Each point is reached from the start by the listed moves, each made once or not at all, plus a little noise. Is the number of moves made odd or even? Then give how often each move was made.

Moves:
(1): [46, 34, 9]
(2): [24, -19, 33]
(3): [40, -27, -22]
Start: [7, -11, -5]
Points:
[50, -35, -30] => odd (0, 0, 1)
[114, -23, 14] => odd (1, 1, 1)
[30, -31, 27] => odd (0, 1, 0)

Moves:
(1): [15, -17, -4, -6, -2, -32, -13, -35, -17, 2, -10, -6, -8, -14, -4]
(2): [-22, 4, -35, -1, -23, 23, -37, 12, -11, 20, 19, -9, 41, -17, -20]
(3): [-3, 2, 8, 34, -16, 11, -14, -26, 16, 10, -11, 5, -4, -21, 24]
(4): [19, 5, 8, 26, -8, -8, 3, 3, 6, -11, 5, 5, 21, 0, 8]
(5): [21, 1, -7, -21, 22, 20, -5, -3, -3, 25, 6, -8, 12, 6, 25]
(6): [-18, -2, -24, 25, -10, 35, -23, 1, -15, -33, -1, 54, 0, 33, 52]
(7): [49, -9, 17, -8, -27, 31, 7, 13, 15, 5, 30, -16, 4, -2, -2]
(8): [7, -20, 2, 40, 8, 1, -26, 36, -8, -17, -4, -5, -4, -19, 7]
(9): [-19, -13, 8, -14, -7, -27, -8, 13, 17, -27, -2, -13, 17, -18, 19]
(10): [-20, -1, -6, -5, -17, -24, 22, 0, -55, 35, -7, 15, -19, 27, 12]
(11): [1, 14, 40, 9, 8, -10, -8, -17, -20, 33, 43, 19, -6, -30, 0]
(12): [-1, 4, 2, -1, 12, -21, -22, 14, 15, 26, -1, 8, -16, 5, -5]
Start: [-64, 10, -15, 19, -7, -15, 1, -9, -1, 6, 29, -25, -4, -2, -9]
Points:
[-77, -23, -14, 20, 9, -68, -38, 50, -38, 45, 21, -29, -17, -2, 46] => odd (0, 0, 0, 0, 1, 0, 0, 1, 1, 1, 0, 1)
[-26, -10, -56, 72, -52, 42, -80, 65, -59, 53, 75, 17, 31, 26, 68] => even (0, 1, 0, 1, 1, 1, 1, 1, 0, 1, 0, 1)
[-16, -26, -21, -3, -21, -14, -64, -6, 7, 5, 49, -4, 2, 5, 76] => even (1, 0, 0, 0, 1, 1, 1, 0, 1, 0, 0, 1)
[-121, 22, -14, 93, -77, -12, -63, -23, -65, 37, 73, 49, 46, -31, 85] => odd (0, 1, 1, 1, 0, 1, 0, 0, 1, 1, 1, 0)
[-28, -15, -9, 47, -79, -37, -82, -15, 38, 32, 62, -51, 50, -68, 12] => odd (1, 1, 1, 1, 0, 0, 1, 0, 1, 0, 0, 1)
[-82, -17, 2, 114, -38, -35, -62, -53, -102, 34, 36, 58, -46, -27, 79] => even (1, 0, 1, 0, 0, 1, 0, 1, 0, 1, 1, 0)
